Each row is a point. The ring and each string are closed loops that go straight from each point to the next, and from the last back to the first. Before rounding, they use only three directions, however many columns there are. Count how often each string passes through the ring. Passing back the other way cancels.

Ring (6 x 4):
6.5 2.2 -0.4 0.6

1.3 6.6 0.8 1.0

-3.7 4.9 0.5 1.9

-5.1 -0.5 -0.5 2.7

-1.5 -4.7 -1.7 2.6

5.6 -2.8 -1.7 1.2
String, 9 rows:
0.1 2.8 -1.3 1.5

0.4 4.1 3.1 1.6

0.5 6.1 3.6 1.3

1.0 10.4 3.3 0.7

1.1 9.1 -1.5 0.5

0.8 7.4 -3.6 0.6

0.7 7.8 -1.6 0.7

-0.1 9.5 -0.8 0.7

-0.6 6.2 -2.3 1.1
Times through: 1

Ring, 6 rows:
9.7 1.2 -0.2 0.0 2.5 -0.3

6.1 5.3 0.1 -1.2 3.4 0.0

-1.7 4.3 0.2 -2.3 3.2 -0.4

-3.2 -3.5 -0.4 -1.3 1.3 -1.2

1.8 -7.4 -0.9 0.1 0.5 -1.3

7.3 -6.3 -0.8 0.8 0.7 -1.0
String:
4.7 7.2 -4.5 -2.2 4.0 1.0

5.9 8.9 -0.1 -1.9 4.3 0.4

5.5 7.1 2.8 -1.3 3.8 -0.3

4.1 3.2 3.8 -0.8 2.8 -1.0

3.6 3.4 3.2 -1.0 2.9 -0.9

3.2 6.2 5.4 -1.3 3.5 -1.0

2.5 8.8 1.3 -2.2 4.2 0.0

2.3 9.5 -2.2 -2.7 4.4 0.7

3.0 5.3 -4.5 -2.2 3.5 0.8

3.4 3.1 -3.9 -1.7 3.0 0.4
Times through: 0

Ring, 9 rows:
6.2 0.8 5.1 -2.7 1.5 0.2 -0.9 2.1 -2.9

3.8 8.6 4.5 -3.2 1.0 -0.2 0.6 2.7 -1.8

-0.8 11.5 3.9 -2.7 0.6 0.4 2.0 2.5 -1.4

-5.7 10.7 3.1 -1.7 0.2 1.5 3.0 1.9 -1.4

-9.6 6.3 2.4 -0.4 0.1 2.8 3.4 0.9 -1.9

-10.0 -1.9 2.5 0.7 0.4 3.9 2.5 -0.1 -3.0

-6.3 -7.0 3.5 0.7 0.9 3.7 1.0 -0.2 -3.7

-1.1 -8.2 4.6 -0.1 1.4 2.8 -0.3 0.3 -3.9

4.0 -5.2 5.2 -1.4 1.6 1.4 -1.1 1.2 -3.6
String:
10.5 -2.5 5.6 -3.1 2.0 -0.3 -2.3 2.3 -3.4

7.6 -4.7 0.1 -2.8 1.8 0.2 -1.8 1.3 -4.4

2.1 -0.7 2.6 -1.9 1.3 1.1 -0.1 1.3 -3.3

1.6 1.0 4.7 -1.8 1.2 1.2 0.1 1.6 -2.8

2.8 0.6 -0.9 -2.6 1.2 0.6 -0.1 1.3 -3.6

9.4 2.4 2.6 -3.8 1.7 -0.8 -1.4 2.5 -3.1

10.9 1.4 6.9 -3.5 1.9 -0.7 -2.0 2.8 -2.7
Times through: 0
String:
8.5 -6.0 5.2 -2.3 2.0 0.5 -2.3 1.6 -3.9

7.4 -4.9 1.8 -2.6 1.8 0.4 -1.8 1.4 -4.2

5.2 -2.8 0.8 -2.5 1.6 0.6 -1.1 1.3 -3.9

9.8 -2.9 3.6 -3.1 1.9 -0.2 -2.2 2.0 -3.7

11.0 -1.5 5.9 -3.3 2.0 -0.5 -2.3 2.4 -3.3

8.1 -1.1 1.3 -3.2 1.7 -0.2 -1.5 1.8 -3.7

5.0 -0.3 0.8 -2.7 1.4 0.3 -0.7 1.5 -3.6

2.8 -0.5 -1.2 -2.5 1.3 0.7 -0.2 1.1 -3.8

6.3 -1.2 -0.7 -3.1 1.6 0.0 -1.1 1.4 -4.0

10.5 -2.0 3.4 -3.4 1.9 -0.5 -2.2 2.1 -3.7

9.4 -1.2 9.8 -2.6 1.9 0.1 -2.0 2.6 -2.6

4.3 0.3 11.6 -1.5 1.4 1.1 -0.6 2.4 -2.0

0.8 0.5 6.9 -1.3 1.1 1.5 0.3 1.7 -2.5

0.3 -0.4 3.0 -1.5 1.1 1.5 0.3 1.2 -3.1

3.4 -3.9 0.6 -2.0 1.5 1.0 -0.8 1.0 -4.0

7.1 -7.5 0.7 -2.3 1.9 0.7 -2.1 0.9 -4.6

8.1 -6.7 8.0 -1.8 2.0 0.9 -2.3 1.7 -3.6

7.8 -5.2 10.4 -1.7 1.9 0.9 -2.1 2.0 -3.0
Times through: 1

Ring:
2.5 3.6 -1.4 1.8 -3.0 -4.7 6.4 1.7 3.4 -0.1 1.1

-2.5 8.7 0.8 2.4 -2.1 -5.6 3.4 -1.0 -1.0 2.1 0.2

-7.2 5.6 2.7 1.6 1.1 -5.9 0.7 -2.2 -6.3 4.0 -0.7

-7.5 -0.3 4.5 1.0 3.4 -4.8 -0.8 -1.1 -8.5 3.9 -0.3

-4.1 -6.2 4.0 0.5 3.7 -3.6 0.5 1.2 -6.4 2.4 0.5

-0.3 -7.4 0.4 -0.1 1.7 -3.7 4.3 2.5 -1.5 0.7 0.8

2.3 -2.8 -1.8 0.5 -1.1 -4.3 6.8 2.5 2.5 -0.3 1.0
String (14 x 11):
5.5 4.3 -1.5 2.5 -4.4 -4.0 7.3 2.9 6.0 -1.3 1.8

5.1 2.2 2.1 3.3 -2.8 -2.7 4.4 3.6 3.3 -1.1 2.5

0.3 0.1 1.1 1.6 -0.6 -4.1 4.0 1.7 -0.2 0.7 1.0

1.8 0.9 3.2 2.7 -0.8 -3.0 2.6 2.5 -0.2 0.2 1.8

4.4 -1.2 1.1 2.2 -1.7 -2.9 5.0 3.7 2.7 -1.0 2.1

4.8 -2.9 -3.5 0.5 -2.5 -4.2 8.7 3.4 5.5 -1.4 1.3

1.2 -1.9 -6.6 -1.1 -2.1 -6.3 10.2 1.2 4.7 0.0 -0.3

0.4 1.2 -4.8 -0.2 -2.2 -6.1 8.6 0.6 3.5 0.5 -0.1

3.6 7.1 -4.5 1.7 -5.2 -5.8 9.2 1.1 6.7 -0.6 0.7

5.0 9.6 3.2 4.9 -4.6 -3.0 3.4 2.5 3.6 -0.8 2.6

2.6 7.2 3.7 4.1 -2.9 -3.3 2.5 1.9 1.1 0.1 2.1

-1.8 2.2 0.5 1.3 -0.5 -5.0 3.8 0.4 -1.3 1.6 0.3

-1.9 4.0 -4.0 0.2 -2.0 -6.7 7.3 -0.7 1.6 1.6 -0.6

3.6 7.1 -4.4 1.7 -5.1 -5.8 9.2 1.1 6.7 -0.6 0.7
Times through: 1

Ring (10 x 14):
3.3 5.5 -1.6 2.1 -1.4 0.9 3.9 -3.5 4.5 -2.3 -6.6 3.2 -7.8 4.0

2.6 6.6 -2.3 1.2 -1.7 2.7 2.1 -4.1 4.2 -1.8 -4.8 2.7 -6.3 2.4

0.9 5.3 -1.7 -0.6 -1.2 3.7 0.3 -3.8 3.8 -0.7 -2.3 2.5 -2.6 0.1

-1.0 2.5 0.0 -2.1 -0.4 3.6 -0.6 -2.7 3.3 0.5 -0.2 2.7 1.4 -1.7

-2.8 -1.7 2.5 -3.5 0.9 2.3 -0.5 -0.9 3.0 1.7 1.3 3.2 5.4 -2.9

-3.4 -4.5 4.0 -3.8 1.7 0.7 0.4 0.4 2.9 2.1 1.2 3.7 6.8 -2.8

-2.8 -6.0 4.7 -3.2 2.1 -1.0 2.1 1.1 2.9 2.0 0.0 4.3 6.1 -1.8

-0.7 -4.9 3.8 -1.3 1.7 -2.5 4.3 0.8 3.4 0.8 -2.9 4.6 2.0 0.8

0.8 -2.6 2.6 0.2 1.0 -2.5 5.1 -0.1 3.8 -0.3 -4.8 4.4 -1.5 2.5

2.8 2.3 0.2 1.9 -0.5 -1.1 5.1 -2.0 4.4 -1.9 -6.8 3.8 -6.4 4.2
String, 29 rows:
4.9 5.2 -1.9 3.4 -1.4 -0.9 6.0 -3.3 4.7 -2.9 -8.7 3.6 -10.3 5.8

6.7 3.6 -8.8 -0.3 -0.6 -0.2 4.9 -4.9 1.5 0.9 -4.3 4.3 -4.8 0.5

2.8 2.3 -3.0 -0.4 -0.3 0.6 3.2 -3.1 2.9 0.1 -3.5 3.7 -2.8 0.7

1.3 3.6 0.5 1.0 -0.9 1.2 2.7 -2.5 4.5 -1.6 -4.8 3.1 -4.6 2.7

-0.1 7.7 4.6 3.8 -2.3 2.7 2.1 -2.5 7.0 -4.9 -7.7 1.9 -9.7 6.4

2.2 9.6 -0.8 2.8 -2.7 3.9 1.5 -4.6 5.6 -3.7 -6.4 1.9 -9.4 4.3

4.9 6.9 -8.5 -1.0 -1.6 3.6 1.4 -6.0 2.0 0.6 -2.1 3.1 -3.8 -1.1

3.2 2.3 -6.1 -2.3 -0.2 1.8 1.8 -4.1 1.6 1.8 -0.9 3.7 0.2 -2.2

0.4 2.6 -0.1 -0.8 -0.5 2.1 1.3 -2.6 3.7 -0.2 -2.3 3.1 -1.2 0.2

-3.0 4.3 6.2 0.9 -1.2 3.5 -0.1 -1.4 6.2 -2.8 -3.7 1.9 -3.1 2.8

-3.6 4.8 4.6 -0.8 -1.2 5.4 -2.2 -2.2 5.4 -1.6 -1.1 1.6 -0.3 0.2

-3.2 2.3 2.7 -2.5 -0.4 4.7 -2.1 -2.0 4.0 0.3 0.8 2.2 2.9 -2.1

-4.8 1.0 7.0 -1.4 -0.1 3.6 -1.4 -0.4 5.3 -1.0 -0.7 2.2 2.1 -0.1

-3.0 0.2 5.7 -0.7 0.1 1.8 0.6 -0.4 4.9 -0.9 -2.2 2.8 0.6 0.9

0.1 -1.2 -0.8 -2.7 0.8 0.9 1.6 -1.7 2.3 1.8 -0.3 3.8 2.9 -2.0

-0.3 -4.3 -2.6 -5.4 1.8 0.8 0.7 -1.5 0.6 4.3 3.0 4.3 8.1 -5.6

-4.0 -7.0 3.6 -5.6 2.5 0.5 -0.1 0.9 1.9 3.8 3.4 4.1 10.5 -5.1

-6.2 -6.8 9.6 -3.3 2.2 -0.1 0.4 2.5 4.1 1.3 0.7 3.6 7.8 -1.6

-4.4 -3.3 8.8 -1.0 1.1 -0.1 1.6 1.5 5.1 -0.6 -2.3 3.3 2.5 1.3

0.1 -1.9 0.3 -2.1 0.9 -0.1 2.5 -1.1 2.7 1.3 -1.4 4.0 2.1 -1.0

1.3 -4.9 -2.5 -3.9 1.9 -1.4 3.2 -1.1 0.9 3.5 0.3 4.9 5.3 -3.3

-1.3 -8.0 3.7 -2.9 2.7 -3.4 4.3 1.6 2.4 2.4 -1.2 5.1 5.5 -1.1

-3.5 -7.6 10.5 0.0 2.3 -4.3 5.2 3.5 5.1 -0.7 -4.7 4.6 1.7 3.4

-2.5 -2.5 8.7 1.2 0.8 -1.8 4.0 1.5 5.8 -2.1 -5.6 3.7 -1.9 4.3

-0.7 -0.5 3.9 0.2 0.3 -0.4 3.1 -0.5 4.5 -1.0 -4.1 3.6 -1.5 2.3

2.5 -1.1 -2.9 -1.8 0.8 -0.7 3.7 -2.1 2.0 1.6 -2.1 4.4 0.6 -0.8

1.2 -0.1 0.9 0.0 0.3 -0.8 3.9 -1.3 3.7 -0.4 -4.2 3.9 -2.1 1.8

0.1 1.6 4.9 2.4 -0.4 -0.8 4.3 -0.6 5.7 -2.9 -7.0 3.4 -5.9 5.2

1.0 3.9 5.4 4.4 -1.2 -1.0 5.3 -1.0 6.8 -4.6 -9.6 3.1 -10.0 7.9
Times through: 0
String (24 x 14):
0.2 0.2 -3.6 -4.3 0.5 3.0 -0.4 -3.1 1.4 2.9 2.1 3.4 4.9 -4.6

0.4 -0.6 -1.6 -2.9 0.6 1.3 1.3 -2.1 2.2 1.9 -0.1 3.7 2.9 -2.3

-4.1 -0.7 7.0 -1.2 0.4 1.9 0.1 0.2 5.0 -0.7 -1.5 2.8 2.0 0.5

-6.5 -3.3 9.9 -2.3 1.2 1.7 -0.8 1.6 5.1 0.0 0.1 2.8 5.4 -0.6

-6.2 -8.0 7.5 -5.3 2.7 0.4 -0.5 2.2 2.9 3.1 3.2 3.9 11.2 -4.3

-0.2 -6.9 -2.3 -5.9 2.6 -0.8 1.9 -0.6 0.1 5.1 3.0 5.0 9.5 -5.8

0.3 -3.1 -0.7 -3.0 1.3 -0.4 2.5 -1.1 2.0 2.3 -0.4 4.3 3.8 -2.1

-2.8 -1.6 7.0 -0.1 0.6 -0.1 2.3 0.6 5.1 -1.2 -3.5 3.3 0.0 2.2

-4.2 -4.3 10.6 0.3 1.3 -1.8 3.2 2.4 5.8 -1.5 -4.3 3.7 0.7 3.3

-1.6 -7.1 6.5 -0.8 2.3 -4.1 5.4 2.2 3.9 0.5 -3.8 4.9 2.2 1.9

2.4 -5.1 -1.3 -1.9 1.9 -3.5 5.7 -0.4 1.8 2.2 -2.8 5.3 1.7 -0.2

3.2 -2.2 -3.6 -1.9 1.1 -1.7 4.6 -1.9 1.6 2.0 -2.4 4.8 0.7 -0.8

0.7 0.0 1.9 0.3 0.2 -0.7 3.8 -1.1 4.1 -0.8 -4.5 3.8 -2.4 2.3

-0.9 2.1 7.3 3.3 -0.6 -0.7 4.2 -0.1 6.7 -4.0 -7.9 3.0 -7.0 6.5

2.6 5.5 4.3 5.8 -1.7 -1.5 6.5 -1.6 7.1 -5.6 -11.6 3.2 -13.2 9.5

5.2 4.8 -4.0 2.1 -1.2 -0.4 5.3 -3.8 3.7 -1.7 -7.1 3.8 -8.3 3.9

5.9 8.4 -4.3 3.6 -2.3 0.8 5.1 -4.9 4.6 -3.3 -8.7 3.1 -11.9 5.6

3.5 10.4 -0.1 4.9 -3.1 2.4 3.6 -4.4 6.5 -5.2 -9.4 2.1 -13.4 7.3

5.5 6.7 -7.7 0.2 -1.6 2.3 2.9 -5.6 2.5 -0.3 -4.0 3.3 -5.9 0.8

3.3 2.2 -5.3 -1.8 -0.2 1.3 2.4 -3.8 1.9 1.4 -1.7 3.8 -0.7 -1.3

-0.6 2.3 2.7 0.3 -0.5 1.6 1.8 -1.7 4.7 -1.4 -3.7 2.9 -2.5 1.9

-0.9 4.9 2.6 0.6 -1.3 3.3 0.4 -2.5 5.2 -2.1 -3.6 2.3 -3.5 2.0

-1.2 2.0 3.2 -0.1 -0.4 1.8 1.3 -1.5 4.7 -1.2 -3.1 2.9 -1.6 1.5

2.8 0.3 -6.8 -4.0 0.5 1.8 1.3 -3.8 0.6 3.3 1.1 4.0 3.5 -4.3
Times through: 3

Ring (8 x 14):
1.3 -2.9 -3.3 2.6 0.8 -1.3 0.1 1.8 3.7 -1.5 0.7 0.2 -2.6 0.9

1.5 1.0 -2.8 5.5 -0.5 -2.2 1.0 3.5 4.9 -3.9 1.7 0.5 -3.6 -0.4

-0.9 6.8 0.2 4.5 -1.9 -2.3 0.1 2.1 2.2 -2.6 2.9 -0.1 -3.1 -0.1

-3.8 8.2 1.6 0.9 -2.2 -1.6 -1.4 -1.4 -1.8 1.5 2.4 -0.8 -0.7 1.0

-5.6 3.9 -0.8 -2.5 -1.4 -0.5 -2.4 -5.0 -4.6 6.3 0.3 -0.9 2.7 1.8

-5.4 -0.8 -3.0 -3.9 -0.3 0.1 -2.5 -6.2 -4.8 8.1 -1.2 -0.6 4.1 2.2

-3.9 -4.3 -3.7 -4.2 0.9 0.4 -2.4 -5.4 -3.4 7.3 -1.6 -0.6 3.3 2.7

-1.0 -5.1 -3.2 -1.9 1.5 -0.1 -1.6 -2.0 0.0 3.2 -0.6 -0.4 0.1 2.5
String, 25 rows:
-2.4 -6.7 -6.8 -1.4 0.9 -0.1 -1.0 -4.0 -1.1 5.7 -2.3 0.3 3.3 1.3

-2.7 -8.1 -5.5 -4.1 1.8 0.6 -2.1 -5.0 -2.3 7.1 -2.5 -0.2 3.3 2.7

-3.4 -4.5 -0.5 -6.6 1.9 0.9 -3.7 -5.1 -3.8 7.0 -0.7 -1.4 1.4 4.5

-4.0 -6.7 -1.5 -8.2 2.4 1.4 -4.1 -6.6 -4.9 9.0 -1.7 -1.4 2.8 4.9

-3.5 -7.7 -6.7 -3.7 1.3 0.5 -1.9 -5.8 -2.8 8.0 -2.9 0.0 4.5 2.1

-3.1 -6.3 -8.3 -0.6 0.3 -0.3 -0.6 -4.6 -1.4 6.4 -2.8 0.7 4.6 0.5

-3.0 -0.4 -2.3 -1.3 -0.1 -0.5 -1.6 -3.0 -1.7 4.1 -0.1 -0.4 1.2 1.7

-3.9 2.3 1.4 -3.6 0.0 -0.2 -3.0 -3.5 -3.3 4.6 1.1 -1.4 0.2 3.2

-7.0 1.1 -0.8 -6.2 -0.4 0.5 -3.7 -7.8 -7.0 9.9 -0.8 -1.3 4.5 3.2

-7.5 1.9 -2.7 -4.5 -1.3 0.1 -3.0 -8.0 -7.0 10.1 -1.3 -0.8 5.8 2.0

-4.8 0.2 -6.2 0.5 -1.6 -0.9 -0.6 -4.8 -2.8 6.2 -1.5 0.4 4.7 -0.3

-3.9 1.6 -3.9 0.6 -1.3 -1.0 -0.8 -3.3 -1.9 4.3 -0.3 0.1 2.6 0.3

-4.4 2.5 -4.4 1.2 -1.8 -1.2 -0.6 -3.5 -2.1 4.5 -0.4 0.2 3.1 -0.2

-3.2 1.6 -4.0 1.5 -1.3 -1.2 -0.5 -2.4 -1.0 3.2 -0.1 0.2 1.9 0.0

-3.4 4.0 0.6 -1.0 -0.9 -0.9 -1.9 -2.3 -2.0 2.9 1.4 -0.9 -0.2 1.9

-5.8 8.5 3.9 -3.1 -1.7 -0.7 -3.3 -4.0 -5.0 4.8 2.3 -1.7 0.3 2.8

-7.9 10.6 4.6 -4.8 -2.4 -0.4 -4.0 -6.2 -7.6 7.3 2.2 -2.1 2.0 3.1

-8.2 8.6 3.6 -5.7 -2.0 -0.1 -4.2 -7.1 -8.1 8.6 1.4 -2.0 3.0 3.3

-6.5 5.6 2.9 -5.4 -1.0 0.0 -3.9 -5.9 -6.4 7.3 1.2 -1.8 1.9 3.5

-3.2 2.2 0.0 -1.6 -0.4 -0.7 -2.0 -2.5 -1.9 3.4 1.0 -0.9 0.1 2.2

-2.7 0.1 -2.9 -0.1 -0.4 -0.8 -1.1 -2.3 -0.9 3.3 0.0 -0.2 1.0 1.1

-4.4 0.9 0.5 -4.4 0.2 0.1 -3.1 -4.6 -4.0 6.0 0.4 -1.3 1.3 3.3

-5.3 -1.2 0.9 -7.5 1.0 0.9 -4.3 -6.6 -5.9 8.6 -0.3 -1.8 2.4 4.6

-4.9 -7.3 -4.2 -7.2 1.8 1.2 -3.5 -7.7 -5.4 10.4 -2.7 -0.9 4.9 3.8

-2.8 -8.4 -8.3 -1.9 1.1 0.1 -1.0 -5.0 -1.6 7.1 -3.2 0.5 4.6 1.2
Times through: 2

Ring, 9 rows:
6.8 0.6 -1.2 -4.4 -4.7 -2.2 -1.5 1.7 1.5 1.4 -0.4 0.0 -0.1 1.0

5.1 5.2 4.0 -4.6 -4.9 -1.5 -0.9 1.1 -0.3 -0.2 -0.8 2.5 -2.0 2.3

0.5 6.4 7.3 -1.3 -2.2 0.2 1.1 0.9 -2.3 -1.4 -0.5 5.0 -2.4 3.8

-3.2 3.7 5.3 2.7 0.7 1.7 3.0 0.6 -2.7 -0.8 0.9 4.4 -0.6 3.9

-5.1 -0.1 1.7 5.7 2.8 2.5 4.0 0.6 -2.3 0.3 2.0 3.0 1.5 3.4

-5.4 -5.6 -2.5 7.6 4.7 2.4 4.1 1.6 -1.2 1.5 2.3 1.8 3.5 2.7

-3.1 -9.0 -4.5 6.5 4.6 1.2 2.8 3.0 0.0 2.0 1.3 1.8 4.0 2.2

1.2 -9.0 -5.1 2.8 2.1 -0.6 0.7 3.8 1.3 2.2 0.1 1.3 3.2 1.5

5.3 -4.8 -4.3 -1.7 -2.0 -2.0 -1.0 2.8 2.1 2.2 -0.3 -0.1 1.8 0.8
String:
-6.2 -2.1 -3.9 8.0 3.3 3.4 5.1 -1.0 -1.2 2.3 4.6 -1.3 4.1 2.1

-2.2 -0.9 -1.5 3.8 0.9 1.5 2.9 0.3 -0.7 1.4 2.4 0.4 2.2 2.2

-0.9 -0.9 0.5 2.3 0.6 0.7 1.9 1.5 -0.8 0.7 0.9 2.3 1.1 2.6

-3.1 0.1 6.6 3.0 2.5 1.0 2.3 3.0 -2.8 -1.6 -1.1 7.6 -1.0 4.6

-6.7 2.9 8.3 5.5 3.6 2.8 4.2 1.4 -4.3 -2.0 0.3 7.6 -0.9 5.3

-6.6 2.4 7.5 5.6 3.6 2.7 4.2 1.4 -4.1 -1.8 0.5 7.2 -0.6 5.1

-4.0 0.1 5.5 4.0 2.9 1.5 2.9 2.4 -2.8 -1.2 -0.2 6.5 -0.3 4.4

-1.0 -1.2 0.1 2.6 0.8 0.8 2.0 1.4 -0.8 0.8 1.0 2.1 1.3 2.5

-3.3 -1.8 -2.8 5.2 1.8 2.1 3.5 0.0 -0.7 1.9 3.1 -0.4 3.0 2.0

-5.6 -3.9 -6.9 8.3 3.2 3.3 5.0 -1.2 -0.3 3.3 5.2 -3.2 5.3 1.3

-1.3 -2.7 -2.7 3.5 1.0 1.0 2.4 1.0 -0.2 1.8 2.0 0.2 2.5 1.9

-2.1 -3.9 2.7 3.5 3.1 0.5 1.9 3.7 -1.5 -0.4 -0.9 6.0 0.6 3.7

-4.6 -7.7 1.3 6.6 6.0 1.3 2.9 4.5 -1.7 -0.2 -0.7 6.6 1.9 4.0

-7.0 -12.9 -6.4 10.9 8.2 2.6 4.6 3.4 -0.4 2.4 2.3 1.9 5.9 2.4

-4.8 -10.4 -9.0 9.0 5.3 2.3 4.2 1.5 0.6 3.6 3.7 -1.8 6.3 1.2

-2.3 -6.0 -5.6 5.5 2.6 1.4 2.9 1.2 0.4 2.6 2.7 -0.9 4.1 1.5

-0.9 -3.4 -2.0 3.2 1.3 0.7 2.0 1.7 -0.2 1.4 1.3 1.2 2.2 2.1

-3.8 -5.7 0.6 5.7 4.5 1.3 2.8 3.3 -1.4 0.3 0.2 4.8 2.0 3.5

-8.3 -7.6 -0.5 10.1 7.6 3.1 5.0 2.8 -2.3 0.6 1.6 4.8 3.5 3.9

-9.1 -5.4 -4.3 11.2 6.4 4.3 6.3 -0.1 -1.8 2.2 4.7 0.0 5.1 2.6
Times through: 2
